Each row is a point. Each table stands for the endless flat space through its points: a line for two points, a plane for three, and so on. The two share one point or none. Which?

First, 2 rows:
[[ 1.3 -1.4 -1.5]
 [ 0.9  0.0 -1.9]]
Second (2 x 3):
[[ 1.2  0.3 -1.5]
 [ 1.2 -0.7 -2.7]]
They share: no point

First (2 x 6):
[[-2.9 -0.5  0.1 -2.0 -3.7 -2.7]
 [-1.7 -1.1  0.1 -0.5 -1.6 -1.8]]
Second, 2 rows:
[[-2.5 -1.4  1.4  0.2 -3.7 -0.8]
 [-2.2 -0.5 -0.1 -1.9 -1.9 -2.3]]
They share: no point

First:
[[-1.3  0.5  2.4  2.2  0.6  1.1  2.3 -1.7 -0.6 -0.4 -0.1]
 [-0.7 -0.1  1.4  2.6  1.0  2.3  1.9 -0.5 -0.4  0.4  0.1]]
Second (3 x 11):
[[ 0.6  1.3  1.0  0.5  3.1  2.4  1.3 -1.2 -2.0  2.3 -0.5]
 [ 0.2  1.4  0.8  1.0  2.5  1.8  1.7 -1.6 -1.3  1.8  0.1]
 [-1.4 -0.9  3.4  3.9  0.7  1.2  0.9  0.0 -1.4 -0.7 -1.7]]
They share: no point

First:
[[ 0.9 -0.5 -2.0  0.4  2.2 -0.5 -2.5  1.9 -0.5 -2.6 -0.9 -0.8  1.0  2.3]
 [ 0.9 -0.1 -2.2  0.5  2.1 -0.2 -2.8  1.7 -1.1 -2.7 -0.3 -1.4  0.8  2.1]
 [-0.9  2.4 -3.9  1.5  2.3 -0.5 -3.1  0.0 -1.4 -3.4  1.5 -0.8 -0.9  0.7]]
Second:
[[-1.4  0.0 -2.3  1.5  4.0 -1.7 -3.0  0.2  0.8 -3.0 -0.9  1.7  1.2  3.2]
 [ 0.4  0.0 -2.0  0.3  1.9 -1.4 -2.4  2.0  0.2 -1.8 -0.6 -0.1  1.2  2.0]]
They share: no point

First:
[[ 1.5 -2.1  2.3 -1.7 -1.7  1.5  1.4  1.4 -1.0 -0.8  0.7  1.5  1.2  3.4
   1.3 -2.3  1.5 -2.5 -0.9  1.7]
 [ 3.5 -1.3  3.1 -1.3  0.7  1.1  2.6  0.2 -3.0 -2.8 -0.5  1.5  2.0  1.0
  -0.7 -1.1  1.5 -0.1 -0.9  3.3]]
Second:
[[ 4.0 -3.0  4.2 -2.5 -2.1  2.0  3.3 -0.5 -2.2 -1.9  1.0  1.1  1.8  0.5
  -0.5 -2.2  0.1 -2.2 -2.2  3.2]
 [ 1.5 -1.0  1.7 -1.0  1.4  1.0  0.8  2.5 -2.2 -2.9 -1.0  3.1  2.3  4.0
   1.5 -1.7  2.1  0.3  0.3  0.2]]
They share: no point

First:
[[-0.4 -0.5 -2.1 -2.8 -0.5  1.5 -2.0 -2.5 -0.1 -1.4 -0.3 -3.1 -3.6 -1.7
   3.3 -2.2 -0.4 -2.0 -1.2 -1.0 -1.7 -2.3 -2.8  3.9]
 [ 0.2 -1.1 -1.3 -3.6 -0.9  2.7 -1.6 -3.5  0.3 -0.8 -2.7 -5.3 -6.4 -1.3
   5.7 -1.8 -0.4 -1.2  1.0 -2.6 -1.9 -3.5 -4.8  6.3]
 [-2.2  1.0 -2.7 -1.3 -0.8  0.3 -2.6 -1.9 -1.3 -0.8  1.5 -1.0 -1.5 -2.6
   1.5 -2.5  0.2 -2.6 -3.0  0.8 -1.1 -1.4 -0.7  2.1]]
Second:
[[-1.8  2.1 -4.1 -1.6 -2.3  1.9 -5.3 -1.2  0.2 -2.5 -1.0 -1.4 -1.0 -3.8
   0.2 -3.9 -1.7 -1.5 -3.9 -1.2 -0.9 -5.1 -0.9  2.1]
 [ 0.3  0.6 -3.8 -1.6 -0.2  0.1 -3.2 -1.5 -1.0 -1.9 -0.1 -1.7 -1.9 -2.3
   2.0 -2.4 -0.5 -2.7 -2.7 -0.3 -2.1 -3.0 -2.4  2.1]
 [ 2.3  0.2 -4.3 -1.1  1.7 -1.4 -2.5 -1.6 -2.4 -1.6  0.1 -1.4 -2.2 -1.7
   2.8 -0.8  0.4 -3.4 -2.2  0.4 -2.8 -2.3 -3.5  1.6]]
They share: no point

First, 2 rows:
[[-3.4  0.6  0.9  1.6  0.2  1.2 -1.3  1.4 -2.1 -1.1 -0.1 -0.9  2.1 -1.3
  -0.6 -2.5  1.0 -0.4 -0.4 -2.5 -1.0  1.2  1.7  0.3]
 [-0.6  1.4  1.3 -0.8 -1.4  2.8 -3.3  3.0 -1.7 -1.1 -0.5 -1.3  4.5  0.7
  -1.8 -2.5  3.8 -1.2 -0.8 -0.1 -1.4  2.0  4.1  2.3]]
Second, 3 rows:
[[-2.2  0.6  0.5  1.0 -1.1  1.3 -1.5  2.3 -2.5  0.0  0.3 -0.9  1.3  0.0
  -0.2 -1.8  1.1 -2.2 -1.0 -2.6 -0.8  2.7  2.4  1.3]
 [-1.8 -0.4 -0.9  1.2 -2.5  1.3 -0.5  3.5 -1.5  0.8  0.9 -2.1  0.1  0.6
   0.8 -2.8  0.5 -3.2 -2.0 -3.4 -0.2  3.1  2.6  2.3]
 [-1.4 -2.4 -1.7  1.6 -2.1  3.3  0.7  5.5  0.5 -1.2 -0.7 -3.7  0.9  0.6
  -0.8 -5.6  0.5 -0.8 -0.4 -2.6  1.4  0.7  3.4  1.1]]
They share: no point

First, 3 rows:
[[-2.2  1.6  1.3  0.1 -1.5  1.6  0.1  2.7 -1.7 -1.1  1.8 -2.4 -0.4 -2.8
  -0.4 -0.1 -0.1  2.2 -2.0  1.0  2.1  0.5 -1.2  0.2]
 [-1.4  2.2  1.0  1.5 -1.0  0.8  0.7  3.0 -1.1 -0.7  0.7 -2.2 -0.2 -1.4
  -1.1 -0.2  2.0  4.6 -0.3  2.5  0.8  2.0 -2.1 -0.5]
 [-2.0  2.8  1.4 -0.6 -2.6  3.5 -1.5  4.0 -0.5 -1.7  1.7 -2.0 -1.4 -4.2
   1.0  1.1  0.6  2.8 -2.1  1.2  2.3  0.0 -2.3  1.6]]
Second (4 x 24):
[[-5.2  0.2  1.1  3.2 -1.0 -0.2  1.8  1.1  1.4 -3.9  2.4 -0.9 -1.4 -0.1
  -3.2 -4.6  2.8  3.4 -1.8  2.0  1.6  3.4 -1.2  0.9]
 [-0.7  1.8 -0.5 -1.0 -0.2  2.1 -0.4  4.1 -3.7  1.6  0.4 -2.6  0.6 -2.8
  -1.3  0.6 -0.8  2.4 -2.2  1.9  1.7 -0.7 -1.7 -2.3]
 [-3.7  2.2 -0.5  1.8 -2.2  1.5 -0.8  2.5  0.5 -2.2  1.2  0.0 -1.8 -2.2
  -3.5 -3.4  1.6  5.2 -3.0  2.9 -0.5  2.3 -0.7 -1.1]
 [-0.4  3.0  2.1 -0.2 -3.4  0.2 -0.4  0.9 -4.0  0.1  1.8 -2.7  0.2 -4.3
  -0.2  1.4 -3.2  3.4 -2.4  0.2 -0.8  0.6  2.2 -1.9]]
They share: [-2.2  1.0  1.2  0.7 -0.8  0.4  1.1  2.0 -2.3 -0.7  1.7 -2.6  0.2 -1.8
 -1.3 -0.8 -0.2  2.2 -1.7  1.1  1.8  1.0 -0.7 -0.7]

First, 3 rows:
[[-1.6  0.3 -0.9 -2.0 -0.9 -2.2  1.9  3.3  0.6  1.7  0.9  3.1  1.6  0.9
  -3.1 -2.1 -4.0 -0.3 -0.7  4.6  0.2  2.1 -1.1  0.1]
 [-4.1 -0.1 -1.8 -1.1 -1.2 -1.6  4.0 -0.1 -0.9  3.5  3.6  4.0 -0.2  2.1
  -2.4 -1.1 -3.9  2.3  1.0  1.3  0.6  1.0  0.1 -1.3]
 [-3.2 -1.3  0.3  0.4 -0.9 -1.0  3.1 -1.9  0.6  4.1  4.5  3.1 -0.8  2.1
  -1.5 -0.5 -2.4  4.1  0.1 -0.2  1.8  0.1 -1.1 -0.7]]
Second, 5 rows:
[[-2.4 -3.7  2.1 -2.1  1.0 -3.3  1.3 -0.7  0.6  3.7  2.3  2.7  0.7 -0.5
  -3.2  0.3 -0.7  0.7  1.2  3.4  1.8  1.0 -3.0 -0.6]
 [-1.1 -2.6  3.1 -0.9  1.0 -3.8  0.8  1.8 -0.1  1.2  1.8  1.9 -1.1 -0.2
  -2.5 -2.4 -2.7  2.5 -0.8  1.3 -0.8 -0.5 -0.9 -1.2]
 [-1.7 -4.9  3.5 -1.3  1.9 -4.6  0.1  0.3 -1.1  1.8  2.2  2.4 -0.7 -1.5
  -3.1 -0.7 -1.1  1.1  1.1  2.8  0.4  0.0 -1.5 -1.3]
 [-2.1  0.8 -1.5  1.1 -0.6 -0.4  3.1 -0.4  2.8  2.8 -0.7 -0.3  2.8  4.4
  -1.2 -2.4 -3.6  4.8 -1.9  0.3  1.0  1.0 -3.7  2.2]
 [ 0.7  0.9  2.3 -1.5 -2.8 -1.5  1.9  3.5  3.4  2.4  3.5  3.8 -1.7  0.9
  -0.6 -4.1 -4.1  2.6 -3.7  0.7 -0.6  0.5  1.1  0.1]]
They share: no point

First (2 x 24):
[[ 1.3 -0.4 -3.1  0.9  2.8 -0.6  2.6  1.9  2.5  0.9  1.6 -2.5 -2.2  0.4
   0.3 -2.2  2.1  2.7  1.3  0.2  0.9  2.5 -1.2 -2.2]
 [ 2.3  0.6 -2.1  0.5  2.2 -2.0  2.4  0.5  2.1  1.3  1.6 -1.7 -1.0  0.8
  -0.5 -1.0  2.1  1.5  2.1 -0.4  2.1  2.3 -0.4 -3.2]]
Second, 2 rows:
[[ 1.2 -0.5 -3.0  1.9  2.5 -2.1  1.1  1.8  1.3  1.7  0.2 -3.3 -2.0 -0.2
   1.1 -1.2  1.9  2.1  1.9  0.9  1.1  3.4 -2.0 -1.5]
 [ 0.9 -0.8 -3.2  2.5  2.5 -2.5  0.4  2.1  0.8  2.0 -0.5 -3.9 -2.2 -0.6
   1.7 -1.0  1.8  2.1  2.0  1.4  0.9  3.9 -2.6 -0.9]]
They share: [ 1.8  0.1 -2.6  0.7  2.5 -1.3  2.5  1.2  2.3  1.1  1.6 -2.1 -1.6  0.6
 -0.1 -1.6  2.1  2.1  1.7 -0.1  1.5  2.4 -0.8 -2.7]

First, 3 rows:
[[ 4.1 -4.1 -0.9 -2.1  2.2  0.9  2.8 -1.4  1.7  0.3  0.7 -2.4 -1.9  4.3
  -1.2 -3.2  2.3  0.7  1.6  3.1 -1.0  0.4 -2.0  0.1]
 [ 2.3 -2.1 -2.5 -1.3 -0.2  1.7  2.2  0.4  3.3 -0.5  1.1 -0.6 -2.1  3.3
  -2.0 -2.0  0.7  0.7  2.2  1.7 -0.8  2.0 -2.2 -0.9]
 [ 2.6 -2.3 -2.1 -1.7  1.0  2.1  0.7  0.5  1.7 -0.5  0.1 -1.3 -1.0  2.4
  -0.4 -2.6  1.9 -1.7  0.1  1.4 -3.1  2.4 -0.7  1.0]]
Second (4 x 24):
[[ 2.8 -1.6 -2.3 -1.7  1.2  2.2  1.3  0.6  2.4  0.0  1.9 -2.0 -2.3  3.0
  -2.5 -1.7  1.0 -1.9  0.9  0.4 -2.9  1.5 -1.4  0.8]
 [ 3.3 -4.3 -0.4 -1.2  0.3  0.8  1.6  1.5  4.6  0.4  0.6 -3.7 -3.0  1.4
  -3.2 -4.2  0.6 -1.3 -0.9 -0.7 -1.4  2.6 -4.1  1.2]
 [ 2.6  0.7 -1.8 -2.3  3.3  2.5  2.4  0.2  1.9 -0.3  4.3 -2.6 -4.4  5.1
  -4.4 -1.1  0.3 -4.2  2.1  0.5 -3.5 -0.9 -2.2  0.8]
 [ 3.7 -5.8 -3.1  0.0 -2.2  1.9 -0.5  1.1  3.5  1.3 -1.8 -0.9  1.3 -0.5
   0.7 -2.4  2.7  2.0 -0.9 -0.6 -2.2  5.6  0.1  1.0]]
They share: no point

First (3 x 24):
[[ 0.6  0.9  0.4 -1.8  2.3  2.5 -1.7 -2.1  2.5 -4.7 -2.1  2.1 -1.3 -5.7
  -1.7 -2.5  2.5 -1.3  3.7 -3.3 -3.3 -0.9 -0.2 -4.7]
 [-0.2 -0.3 -0.1  1.0  2.6  1.3  1.2 -0.2  1.9 -1.9 -2.0 -0.6 -1.4 -1.4
  -1.6  1.2  1.9 -2.8  0.9  0.4 -0.7 -0.2  1.9 -0.1]
 [ 0.4  0.1  0.0 -0.4  2.7  1.7 -0.1 -1.1  2.1 -3.3 -1.9  0.7 -1.5 -3.3
  -1.7 -0.5  2.5 -2.3  2.1 -1.3 -1.9 -0.3  1.0 -2.1]]
Second:
[[ 1.7  0.1 -0.1  0.8  2.5  0.5 -1.0  0.0  0.8 -1.7 -2.9  0.3 -2.9 -0.8
  -1.7  0.8  1.3 -1.5  0.2 -0.3 -2.1  0.5  2.7  0.4]
 [-0.6 -0.8 -0.9  0.2  3.2  1.5  1.9 -2.4  3.0 -2.6 -2.5  0.0 -0.2 -2.9
  -1.9 -0.8  3.8 -3.4  2.2 -0.6 -0.4 -1.1  0.3 -1.9]
 [-1.6  0.1 -0.7 -1.0  1.9  2.6  2.3 -1.8  1.1 -2.6 -2.6 -1.5 -1.1 -3.5
  -2.3  0.5  2.5 -4.5  2.6 -0.3 -0.6  0.2  0.9 -2.0]]
They share: no point

First (4 x 24):
[[-0.7 -3.5  0.2 -1.1 -2.5  3.4 -0.6  0.7  0.1 -3.4 -1.8  2.1 -0.9 -2.3
  -0.1  2.0  0.5 -2.8 -1.6  2.3  2.6  4.2  2.9  2.1]
 [-1.3 -3.6 -0.2 -0.5 -2.0  2.8  0.1  2.1 -1.0 -2.7 -2.7  0.6 -1.6 -0.7
   0.3  1.1  0.8 -1.7 -2.7  3.3  3.6  2.5  2.0  0.9]
 [-4.8  0.6  0.8 -3.9 -2.0  2.4 -3.9  2.8  1.9 -0.9  1.8 -0.3  2.5  0.4
   5.9  2.2 -0.4 -2.9  0.2  3.8  1.6  0.7 -0.1  1.3]
 [-1.0 -2.4  0.4 -2.3 -2.6  2.8 -1.7  0.6 -0.1 -3.9 -0.6  2.1  0.5 -2.2
   0.3  2.6  0.2 -2.3 -1.8  1.2  1.2  4.9  3.5  2.1]]
Second:
[[-2.4 -0.7  0.6 -2.0 -0.9  3.6 -1.2  1.8  0.0 -2.6 -0.8 -0.2  0.2 -1.0
   1.9  1.8  0.7 -1.4 -2.0  2.5  2.7  2.3  2.5  2.1]
 [-2.7  1.0  1.1 -1.7  0.9  5.5 -0.6  1.1  0.1 -2.7 -1.4 -1.1 -0.1 -1.4
   1.6  1.7  0.8 -0.5 -2.0  1.7  3.7  2.3  3.5  3.4]
 [-2.0  0.2  1.1 -2.4 -0.3  3.9 -1.0  2.4  1.2 -2.3  1.0 -1.0  0.6 -2.3
   2.8  2.1  2.4 -2.1 -2.0  3.9  2.2  0.8  2.5  3.2]]
They share: [-2.3 -1.9  0.2 -2.1 -2.1  2.4 -1.6  2.1 -0.3 -2.6 -0.8  0.5  0.3 -0.5
  1.9  1.8  0.3 -1.8 -2.0  2.7  2.2  2.6  1.9  1.1]

First, 2 rows:
[[-3.6  4.8  1.2  2.6 -0.2 -1.9  1.8  2.6  2.1 -0.1 -0.6 -0.6 -0.5  1.5
   1.0 -2.0 -1.8 -3.8 -0.1 -3.2 -1.7 -1.9 -2.3  2.0]
 [-2.4  2.0  0.8  2.2  1.0 -0.7  0.6  1.0  2.1 -2.5 -3.4 -1.8 -0.1 -0.1
   0.6 -2.4 -2.2 -2.2 -0.5 -1.2 -0.9 -1.9 -2.3  0.0]]
Second (5 x 24):
[[ 0.9  1.0  1.9  2.3 -2.1  1.4 -0.3  1.7  5.9 -1.5  0.0 -5.6 -1.9 -0.9
   2.8 -4.3 -1.4  0.1  0.1 -1.6 -5.2 -2.0 -0.5 -1.8]
 [-1.2  4.3  0.2  2.7  1.6  1.6  0.3  0.9  1.0 -1.6 -2.8 -2.3 -0.1 -2.3
   0.5 -4.4 -1.9 -3.3 -0.3 -1.1 -1.6 -1.2 -0.7  0.1]
 [-3.7  2.6 -1.4  0.3  0.3 -0.6  2.2  3.7  3.2 -0.1 -3.0  0.3  0.7 -0.5
   2.9 -4.0 -1.0 -1.0 -0.5  0.2 -1.5 -0.5 -2.2 -1.1]
 [-2.5  0.4  1.7  1.6 -1.5 -2.1  1.1  2.3  5.1 -1.7 -1.3 -2.5 -1.0  1.9
   2.2 -1.7 -1.7 -0.5 -0.3 -1.9 -2.7 -2.3 -2.9 -0.5]
 [-4.9  4.9 -0.2  2.5  3.5 -1.6  1.6  0.8 -1.6 -2.1 -4.9  1.4  1.2 -0.1
  -1.2 -1.8 -2.5 -5.3 -0.8 -1.5  2.0 -1.4 -3.0  2.2]]
They share: [-2.7  2.7  0.9  2.3  0.7 -1.0  0.9  1.4  2.1 -1.9 -2.7 -1.5 -0.2  0.3
  0.7 -2.3 -2.1 -2.6 -0.4 -1.7 -1.1 -1.9 -2.3  0.5]

First:
[[ 0.6  1.1  1.0  3.0 -0.9 -2.1 -3.9 -1.4  2.8  0.8  1.9  0.2  0.0 -2.3
  -1.3 -0.2  1.3 -0.9  0.4  0.4 -0.6 -3.2  0.8  2.0]
 [-3.0 -2.5 -3.2 -0.6 -0.3 -3.3 -1.5  1.6  0.4  1.4 -1.7 -0.4  0.6 -1.7
   0.5  1.0  1.9  0.9  0.4 -2.6 -4.8 -2.0  4.4 -0.4]]
Second (3 x 24):
[[-1.8 -0.4 -0.9  2.8  0.1 -1.8 -1.3 -0.3  1.3 -0.4  0.2 -0.7  1.1 -1.1
   1.3  1.0  2.6  0.6  0.7 -0.4 -3.3 -1.6  1.3  1.4]
 [-0.2 -0.2  0.7  2.1 -1.8 -1.8 -3.4 -0.6  0.0  1.7 -1.0  0.2 -0.4 -1.2
   2.8  2.1  0.6  1.1  2.0 -0.3 -4.7 -2.2  3.3  2.0]
 [-2.8 -3.0 -3.7 -0.7 -0.4 -3.6 -2.8  0.0  2.0  1.1  1.4 -1.6 -1.0 -3.4
  -3.8 -0.7  1.6 -2.3  0.0 -1.7 -1.3 -4.6  2.3 -2.8]]
They share: no point
